Each point is reached from the start by the listed moves, each made 0, 1 or 2 times, or once backwards (-1), plus a little noise. Say if it took an odd or an even number of moves. Then give how often each move was made.

Moves:
(1): [ 0.44  0.11 -0.32]
(2): [-0.04 -0.34 -0.17]
(3): [-0.21  0.12 -0.25]
Start: [0.20 0.13 0.07]
Points:
[-0.19  0.73 -0.24] => odd (0, -1, 2)
[ 0.19 -0.18 -0.16] => odd (0, 1, 0)
[ 1.07  0.02 -0.75] => odd (2, 1, 0)
[-0.66  0.28 -0.13] => odd (-1, 0, 2)
[ 0.55 -0.46 -0.62] => odd (1, 2, 0)

Moves:
(1): [ 0.03  0.37  0.06  0.16  0.09 -0.10]
(2): [-0.21  0.15  0.01  0.06 -0.03  0.45]
(3): [-0.03  0.12  0.08 -0.09 -0.33 -0.08]
(4): [-0.65 -0.12  0.12 -0.24 -0.21 -0.37]
(5): [ 0.09  0.28 -0.20 -0.13  0.00  0.29]
(6): [ 0.14 -0.28  0.15 -0.33  0.05  0.25]
Start: [ 0.19 -0.10 -0.06  0.17 -0.31  0.08]
Points:
[ 0.65 -0.08 -0.21  0.95  0.21  0.00] => even (0, 0, -1, -1, -1, -1)
[ 0.29 -0.64  0.15 -0.33  0.08  1.14] => even (0, 1, -1, 0, 0, 2)
[-0.36  0.13  0.50 -0.30 -0.28  0.44] => even (2, 1, 0, 1, 0, 2)
[ 0.67  1.33 -0.49  1.11  0.32  0.81] => odd (2, 1, -1, -1, 1, -1)
[ 0.44 -0.61 -0.26 -0.34 -0.04  0.80] => even (-1, 0, -1, 0, 1, 1)

Moves:
(1): [ 0.04 -0.05  0.28 -0.20  0.31  0.21 -0.10  0.07 -0.28  0.01 -0.06  0.10]
(2): [ 0.04 -0.16  0.08  0.35 -0.19  0.15 -0.03  0.17 -0.11  0.11 -0.31 -0.29]
(3): [-0.17 -0.17  0.14 -0.25 -0.02  0.25  0.05  0.07  0.02 -0.05  0.07 -0.06]
(4): [-0.04 -0.03  0.08  0.01  0.20 -0.39  0.05 -0.11 -0.01 -0.09  0.37  0.00]
(5): [ 0.07  0.12 -0.20  0.11  0.26  0.00 -0.05  0.03 -0.11  0.18 -0.07  0.00]
(6): [-0.18  0.14  0.18  0.20  0.20 -0.17  0.07 -0.02  0.06  0.11 -0.24  0.26]
(7): [ 0.17 -0.40  0.01 -0.21  0.12 -0.07 -0.13  0.15 -0.02  0.23 -0.10  0.18]
(8): [ 0.02 -0.15  0.00 -0.09 -0.10 -0.26 -0.05  0.07 -0.07  0.10 -0.25 -0.06]
(9): [-0.27  0.17  0.40  0.01 -0.03  0.04 -0.29 -0.09 -0.02  0.12  0.05  0.23]
Start: [-0.03  0.07  0.15 -0.03 -0.06  0.03  0.19  0.04 -0.08 -0.04 -0.05  0.00]
Points:
[-1.05  0.70  0.98  0.14 -0.73  0.47 -0.05 -0.39  0.36 -0.38  0.60  0.17] => odd (-1, 0, 1, 0, -1, 0, -1, -1, 2)
[-0.41 -0.64  0.67 -0.25 -0.03 -0.36  0.29  0.20 -0.24 -0.12  0.24 -0.50] => even (0, 1, 2, 2, 0, 0, 0, 1, 0)
[ 0.31 -0.62 -0.26  0.60  0.37 -0.57  0.37  0.52  0.08  0.81 -1.10  0.26] => even (-1, 1, 0, 0, 1, 2, 2, 0, -1)
[-0.21 -0.27  0.85 -0.80  1.73 -0.76 -0.08  0.29 -0.78  0.71 -0.63  1.02] => even (2, -1, 1, 1, 2, 2, 1, 2, 0)
[-0.89 -0.30  1.84 -0.68  0.69  0.97 -0.52  0.33 -0.18  0.80 -0.67  1.40] => odd (1, 0, 2, -1, 0, 2, 2, -1, 2)

Moves:
(1): [-0.15  0.16  0.02 -0.10  0.16 -0.01  0.08  0.05 -0.01 -0.19  0.15 -0.28]
(2): [ 0.26 -0.10  0.02 -0.04  0.24  0.21  0.02  0.11  0.03 -0.12  0.14  0.08]
(3): [ 0.36  0.05 -0.55 -0.14 -0.13  0.17 -0.32  0.18  0.28  0.19 -0.12 -0.52]
(4): [-0.46  0.08 -0.03 -0.01  0.27 -0.62  0.09  0.04  0.20 -0.25  0.04  0.34]
(5): [-0.19 -0.02 -0.03 -0.26  0.01 -0.22  0.03 -0.21 -0.02  0.13  0.12 -0.10]
(6): [ 0.17  0.01  0.09  0.22 -0.08  0.11 -0.09  0.22 -0.22  0.00 -0.15  0.47]
(7): [ 0.12 -0.46 -0.15  0.34  0.30  0.08 -0.07  0.01  0.09  0.13  0.30 -0.20]
(8): [-0.05  0.22  0.05  0.22 -0.04  0.07 -0.13 -0.17  0.02  0.14 -0.08 -0.26]
(9): [-0.14 -0.16  0.08 -0.10 -0.02 -0.09 -0.10 -0.28 -0.07 -0.03  0.12 -0.02]
(10): [-0.11  0.11  0.04  0.21  0.01  0.16  0.04 -0.24 -0.04 -0.02  0.07 -0.05]
(11): [ 0.12 -0.09 -0.20  0.26  0.23 -0.27  0.11  0.06  0.00 -0.06 -0.06  0.06]
(12): [ 0.47  0.15 -0.22  0.26 -0.21 -0.23  0.15  0.07  0.06 -0.05  0.06  0.00]
Start: [-0.10  0.08 -0.02 -0.07  0.18 -0.11  0.04 -0.22 -0.18  0.13 -0.09  0.38]
Points:
[-0.28  1.19 -1.04  0.51  0.06 -1.19 -0.60  0.10  0.30 -0.01 -0.40 -0.21] => odd (2, -1, 2, 2, 0, 2, 0, 2, 1, 0, 0, 1)
[-0.97  0.63  0.63  0.07  0.39  0.01 -0.22 -0.68 -0.99 -0.31 -0.29  0.64] => odd (2, 0, 0, 0, 0, 2, -1, 1, 2, 1, 1, -1)
[-0.29  0.30 -0.96  0.95  1.15 -1.12 -0.02  0.12  0.29  0.06  0.65 -0.03] => odd (2, 0, 1, 2, 2, 2, 2, 1, -1, 1, 0, 1)
[ 1.24 -0.16 -0.68  0.05  0.13  0.04 -0.01 -0.19 -0.04 -0.34 -0.08  0.81] => even (-1, 2, 1, 0, -1, 0, -1, -1, 2, 1, 1, 1)
[-1.79  1.16  0.32 -0.31  1.10 -0.62  0.39 -0.66  0.31 -0.64  0.01  0.28] => odd (1, 1, 0, 2, 0, -1, -1, 1, -1, 2, 0, -1)
[-0.72 -0.27 -1.36 -0.49  0.98 -0.85 -0.21 -0.81  0.59  0.09  0.18 -0.60] => even (0, 0, 2, 1, 1, -1, 0, -1, 1, 2, 2, -1)
[-0.66  0.08 -0.57 -0.29 -0.08 -0.85 -0.71 -0.74  0.39  1.11 -0.09 -0.52] => odd (-1, -1, 1, 1, 2, 0, 1, 2, 0, -1, -1, 0)

Moves:
(1): [-0.05 -0.16 -0.05  0.21  0.26 -0.14 -0.08  0.22 -0.25 -0.17  0.19  0.12
  0.14 -0.28  0.14 -0.26 -0.12  0.08  0.08]
(2): [ 0.26  0.39 -0.28  0.16  0.08  0.20  0.00  0.05 -0.01  0.39 -0.31  0.28
 -0.23 -0.12 -0.04  0.20 -0.07 -0.16 -0.16]
(3): [-0.03  0.05  0.17  0.17  0.06 -0.01  0.08 -0.13 -0.24  0.03  0.15 -0.06
  0.03  0.05  0.17  0.10  0.19 -0.04 -0.09]
(4): [ 0.05  0.11  0.05 -0.20  0.20  0.34  0.00  0.08 -0.19  0.00  0.33  0.01
 -0.23  0.05  0.11  0.04  0.08 -0.01  0.23]
(5): [ 0.19  0.16 -0.10 -0.01  0.08  0.05  0.14  0.12  0.05  0.08 -0.11 -0.18
 -0.07 -0.07 -0.08 -0.04 -0.10  0.25  0.19]
(6): [-0.19  0.11 -0.02  0.04  0.16  0.17 -0.38  0.08 -0.12 -0.06  0.25 -0.03
  0.06  0.01 -0.10  0.27 -0.15 -0.01  0.14]
(7): [-0.13 -0.01 -0.05  0.18 -0.30 -0.03 -0.12  0.04 -0.12  0.19 -0.26  0.30
 -0.06 -0.10  0.19  0.19  0.00  0.14  0.25]
(8): [ 0.08  0.24 -0.05 -0.27 -0.11 -0.01  0.00  0.16  0.08 -0.24 -0.01  0.21
 -0.26 -0.27 -0.12  0.25 -0.07 -0.18 -0.18]
(9): [ 0.14 -0.04  0.00  0.19  0.10  0.14  0.21  0.10  0.05  0.02 -0.18  0.07
  0.06 -0.07  0.13 -0.01  0.00 -0.16  0.08]
(10): [ 0.06 -0.22  0.26  0.34 -0.05 -0.17 -0.06  0.23  0.25  0.14 -0.18 -0.06
 -0.14  0.17  0.09 -0.18  0.05  0.12 -0.11]
(11): [ 0.16 -0.08 -0.28  0.01  0.01  0.01  0.09 -0.01  0.09 -0.01  0.14 -0.18
 -0.20  0.05 -0.05  0.12 -0.24  0.04 -0.13]
(12): [-0.07 -0.05 -0.15  0.12  0.17 -0.06  0.26  0.18 -0.05  0.03 -0.38 -0.06
  0.03  0.08 -0.13 -0.01 -0.12 -0.19  0.05]
(13): [-0.12  0.25 -0.10  0.09 -0.12  0.36 -0.11 -0.01 -0.07  0.14  0.14 -0.33
  0.01  0.05 -0.06  0.08  0.11 -0.04 -0.06]
(14): [ 0.07  0.03  0.18  0.13 -0.05  0.17 -0.12  0.02 -0.03  0.11  0.00 -0.17
  0.02 -0.06  0.16 -0.10 -0.14 -0.14 -0.06]
(15): [ 0.04  0.20 -0.28 -0.25  0.14 -0.07  0.14 -0.01  0.15 -0.05 -0.06  0.00
 -0.08 -0.23  0.17  0.08 -0.01 -0.10 -0.21]
(16): [-0.03  0.05  0.19  0.09 -0.10  0.10  0.03  0.09 -0.01  0.01  0.10  0.09
  0.04  0.27  0.12 -0.06  0.01 -0.12  0.13]
(17): [ 0.16  0.04 -0.26  0.12 -0.13 -0.06 -0.03 -0.10  0.06 -0.03 -0.32 -0.08
 -0.08  0.02  0.06 -0.02 -0.04  0.18  0.21]
(18): [-0.21  0.16  0.13  0.12 -0.08 -0.01 -0.02 -0.18  0.03  0.04  0.08  0.12
 -0.04 -0.11 -0.11 -0.09  0.19  0.02 -0.20]
Start: [ 0.00  0.20  0.11 -0.21 -0.06 -0.01  0.22  0.01  0.19  0.33 -0.04  0.02
 -0.24 -0.10 -0.07 -0.13 -0.05 -0.11 -0.04]
Points:
[-0.65  0.19 -0.11  0.43 -1.49  0.40 -1.14 -0.73  0.96  0.91  0.37 -1.52
 -0.40  0.37  0.13  0.07 -0.34  0.37 -0.68] => even (-1, -1, -1, -1, -1, 1, 1, -1, -1, 1, 2, -1, 2, 2, 1, 0, 1, 1)
[-0.55  1.65 -0.39 -0.75 -0.07  1.06 -0.03 -0.61 -0.31  0.12  2.14 -0.34
 -0.65 -0.59  0.21  1.26  0.22 -1.05 -1.46] => even (0, 0, 2, 0, -1, 1, 0, 1, 0, -1, 2, -1, 2, 0, 2, 1, -1, 1)
[-1.23  0.25  1.54  1.03  0.50  0.37 -0.54  0.37 -1.05  0.62  1.30  0.74
  0.18  0.56  0.73 -0.07  0.69  0.02  0.74] => odd (1, 0, 2, 1, 0, 2, 1, -1, 0, 1, -1, 0, 0, -1, 0, 2, -1, 1)
[ 0.18  0.50 -0.36 -0.42 -1.63 -0.58 -0.24  0.80  1.07  0.00 -1.39  0.23
 -0.94  0.33 -0.33  0.75 -0.67  0.96  1.29] => odd (-1, -1, -1, -1, 2, 1, 2, 2, -1, 1, 0, 0, 0, -1, 0, 2, 2, -1)
[-0.20  0.14  0.14  0.62 -0.27 -0.89  0.28  0.61  0.85  0.74 -0.69  0.94
 -0.44 -1.04  0.73 -0.24  0.18  0.59 -0.43] => even (1, 0, 0, -1, 1, 0, 2, 0, 1, 2, 0, -1, 0, -1, 2, 0, -1, 1)
[ 0.55  0.83 -0.85  1.06  0.01 -0.45  1.54  0.05  0.37  1.11 -2.35  0.42
 -0.96 -0.54  0.83  0.06  0.31 -0.42 -0.39] => even (0, 1, 2, 0, 0, -1, 1, 0, 1, 1, 0, 2, 0, 0, 2, 0, 2, 1)

Moves:
(1): [-0.02 -0.04  0.03  0.26 -0.03  0.06  0.08  0.24  0.27  0.04 -0.04 -0.21
 -0.43 -0.09  0.08 -0.01 -0.09 -0.09 -0.10 -0.03  0.07 -0.24 -0.05  0.05
 -0.02 -0.17  0.07]
(2): [ 0.07  0.29  0.13  0.13  0.07  0.20  0.02  0.06  0.11 -0.12 -0.14 -0.06
 -0.13  0.27  0.09  0.05  0.25  0.16  0.00  0.31  0.00 -0.20  0.31 -0.23
 -0.36 -0.23 -0.14]
(3): [ 0.09  0.17  0.11 -0.24 -0.06  0.22  0.25 -0.06  0.13  0.03 -0.14 -0.15
 -0.31  0.11  0.01  0.27 -0.18  0.06  0.12  0.06 -0.13 -0.19  0.12  0.00
  0.16 -0.11  0.27]
(4): [ 0.07 -0.11 -0.05 -0.10  0.19 -0.10 -0.25 -0.09 -0.04  0.05 -0.10 -0.05
  0.10 -0.01  0.06 -0.12 -0.19  0.00  0.17  0.00  0.28  0.01  0.15  0.15
 -0.05 -0.19 -0.01]
(5): [-0.27 -0.01 -0.13 -0.24  0.09  0.11 -0.04 -0.14 -0.15  0.20  0.40  0.15
  0.17 -0.18 -0.02 -0.01 -0.01 -0.06  0.05 -0.21  0.23  0.17  0.18 -0.01
  0.03  0.16  0.09]
(6): [-0.02 -0.09  0.14 -0.06 -0.08 -0.12  0.12  0.05  0.09  0.06  0.03 -0.17
 -0.10  0.05  0.04  0.12  0.33  0.01 -0.22  0.04 -0.16 -0.17 -0.21 -0.12
  0.22 -0.09  0.20]
(7): [ 0.00  0.09 -0.06  0.07  0.36 -0.09 -0.18 -0.05 -0.11 -0.07  0.26  0.04
 -0.12 -0.03 -0.06 -0.23 -0.18  0.15  0.16 -0.14  0.13  0.10  0.22 -0.08
 -0.08  0.18  0.02]
(8): [ 0.15  0.12  0.17 -0.29 -0.04  0.04  0.06  0.07 -0.13  0.11  0.24  0.11
  0.03  0.20 -0.18  0.21  0.06 -0.15 -0.03  0.21  0.01 -0.19 -0.05 -0.11
 -0.10  0.15 -0.02]
(9): [-0.06 -0.01 -0.17 -0.06  0.18  0.14 -0.20 -0.08  0.07 -0.09  0.15  0.05
  0.03 -0.22 -0.19  0.10  0.13 -0.21  0.06 -0.37 -0.06 -0.18 -0.19 -0.08
  0.00  0.05 -0.23]
(10): [ 0.23 -0.15  0.04 -0.01  0.31 -0.01  0.02  0.22  0.26 -0.27 -0.16  0.01
 -0.34 -0.17  0.12 -0.05 -0.06  0.05 -0.19  0.15  0.13  0.07 -0.14  0.29
  0.21 -0.09 -0.02]
(11): [-0.15 -0.19  0.02 -0.08  0.00  0.10  0.16  0.09  0.25  0.12  0.04  0.03
  0.03 -0.02  0.01  0.18  0.18 -0.11 -0.04 -0.07 -0.13 -0.17 -0.02 -0.10
 -0.21  0.17 -0.01]
(12): [-0.16  0.29  0.20 -0.07  0.02 -0.23  0.02 -0.06  0.09  0.04 -0.34  0.05
  0.03  0.00  0.10  0.01  0.03  0.16  0.08  0.06  0.02 -0.16  0.06 -0.03
  0.00  0.15  0.07]
(13): [-0.23  0.24 -0.12 -0.25 -0.08 -0.15  0.15 -0.02 -0.08 -0.19 -0.19 -0.02
 -0.03  0.13  0.24  0.23  0.14 -0.07 -0.03  0.23 -0.03 -0.16  0.18 -0.04
 -0.05  0.01 -0.04]
(14): [-0.07  0.02 -0.02  0.04  0.17  0.09  0.06 -0.04 -0.16  0.04  0.15 -0.10
  0.04  0.16 -0.05  0.04 -0.10  0.10  0.08 -0.10  0.17  0.02  0.17  0.17
  0.00 -0.06  0.01]
(15): [ 0.09 -0.01  0.06  0.09 -0.08 -0.05  0.04 -0.06  0.03 -0.14  0.02  0.14
  0.00  0.20  0.20  0.13 -0.09 -0.19  0.08  0.09 -0.06 -0.23  0.13  0.02
 -0.11 -0.11  0.09]
(16): [-0.05  0.12  0.10 -0.07 -0.08 -0.15 -0.05  0.15 -0.03  0.03 -0.15 -0.02
 -0.16  0.00 -0.06 -0.15  0.43  0.10 -0.16  0.18 -0.05 -0.11  0.19  0.01
 -0.12  0.31  0.28]
(17): [-0.17  0.08 -0.06  0.10  0.09  0.00 -0.07 -0.01  0.08 -0.09 -0.24 -0.30
 -0.04  0.05  0.05  0.14  0.07  0.00 -0.14  0.19 -0.16  0.06 -0.35  0.16
  0.05  0.08  0.07]
(18): [-0.35 -0.14  0.17 -0.07 -0.05 -0.03 -0.17 -0.20 -0.22 -0.13  0.13  0.10
 -0.18  0.19  0.00  0.07  0.02 -0.20  0.15  0.19 -0.08 -0.09  0.20 -0.12
 -0.06  0.34 -0.05]
(19): [-0.01  0.03  0.06  0.08  0.12  0.15  0.11  0.04  0.03  0.13 -0.14 -0.05
  0.17  0.06  0.02  0.24 -0.02  0.12 -0.13  0.10 -0.14 -0.16  0.06  0.00
  0.07  0.12 -0.12]
(20): [ 0.11  0.14  0.31 -0.06  0.28 -0.63 -0.40  0.24  0.13 -0.01  0.00 -0.38
  0.02  0.03  0.04  0.02  0.05  0.26 -0.48  0.08  0.20  0.04 -0.04  0.30
 -0.03 -0.20  0.02]
(21): [ 0.17 -0.05 -0.03 -0.07 -0.18 -0.01  0.18  0.09  0.10  0.13  0.08 -0.29
  0.10 -0.33  0.24  0.05  0.17  0.13 -0.15  0.06  0.04  0.00 -0.20  0.23
 -0.08 -0.04 -0.09]
(22): [ 0.18 -0.07 -0.32 -0.26 -0.35  0.37  0.14  0.20  0.37  0.09 -0.02  0.33
 -0.12  0.04  0.17  0.23  0.40  0.05 -0.03  0.02 -0.35 -0.21 -0.22 -0.12
  0.09  0.17 -0.23]
(23): [-0.10  0.05  0.17  0.04  0.18 -0.18  0.26  0.25  0.11  0.00  0.03 -0.14
  0.24 -0.07  0.17 -0.47  0.04 -0.17 -0.12 -0.15  0.11  0.19 -0.03  0.22
  0.24 -0.18 -0.08]
(24): [-0.04 -0.14 -0.06  0.11  0.04  0.31  0.21  0.30 -0.05 -0.30  0.06  0.08
 -0.17 -0.05  0.13 -0.19 -0.03  0.13 -0.11  0.24 -0.32  0.03 -0.27  0.16
  0.09 -0.14 -0.14]
Start: [ 0.00  0.35 -0.29 -0.12 -0.18 -0.17  0.02  0.11 -0.24 -0.08  0.26  0.20
 -0.32  0.07  0.15 -0.17 -0.09  0.18  0.06  0.15  0.20  0.05  0.23 -0.34
 -0.09  0.11 -0.05]
Points:
[-1.23  1.32  0.22 -0.08  0.92 -0.41  0.10  0.66 -0.39  0.22  1.69  0.20
  0.00  0.72  0.53 -0.70  0.89  0.49 -0.69 -0.15  0.42 -0.22  1.47 -1.49
  0.28  0.14 -0.96] => odd (1, 2, -1, -1, 2, 2, 2, 0, 0, -1, -1, 0, 1, 0, -1, -1, -1, 1, 2, 1, -1, 1, 2, 0)
[-0.29  1.28  0.50 -0.77 -0.32  0.12 -0.79 -0.51 -0.63 -1.17  0.66  1.42
 -1.67  1.40 -0.22  0.38  1.28 -0.05  1.20  1.21 -1.01 -2.20  1.97 -2.24
 -2.19  1.54  0.04] => even (-1, 2, 1, 0, -1, 0, 2, 1, 2, -1, 1, 1, 0, -1, 2, 2, -1, 2, -1, 0, 0, 0, -1, 1)
[ 0.68  0.82  0.76 -1.15  0.52 -0.43 -0.40  0.90  0.90 -0.01 -0.55 -0.07
 -1.71  0.28 -1.03  1.69  1.58  0.24 -1.49  0.87 -0.73 -1.80 -0.31 -1.02
  0.03  1.54  0.32] => odd (0, 0, 1, -1, -1, 1, 0, 2, 2, 2, 1, 0, 0, -1, -1, 2, 0, 0, 2, 1, -1, 0, -1, -1)
[ 0.08  1.54 -0.09 -0.17  1.78 -1.29 -1.06  0.76  0.66  0.81  0.72  0.48
  0.82  0.00  0.62 -2.05 -0.26  1.75  0.07 -1.16  2.37  1.19  1.95 -0.03
 -0.36 -0.49 -0.86] => odd (0, 2, -1, 1, 2, -1, 2, -1, -1, 0, 0, 2, -1, 1, -1, -1, -1, -1, 0, 2, -1, 2, 2, -1)
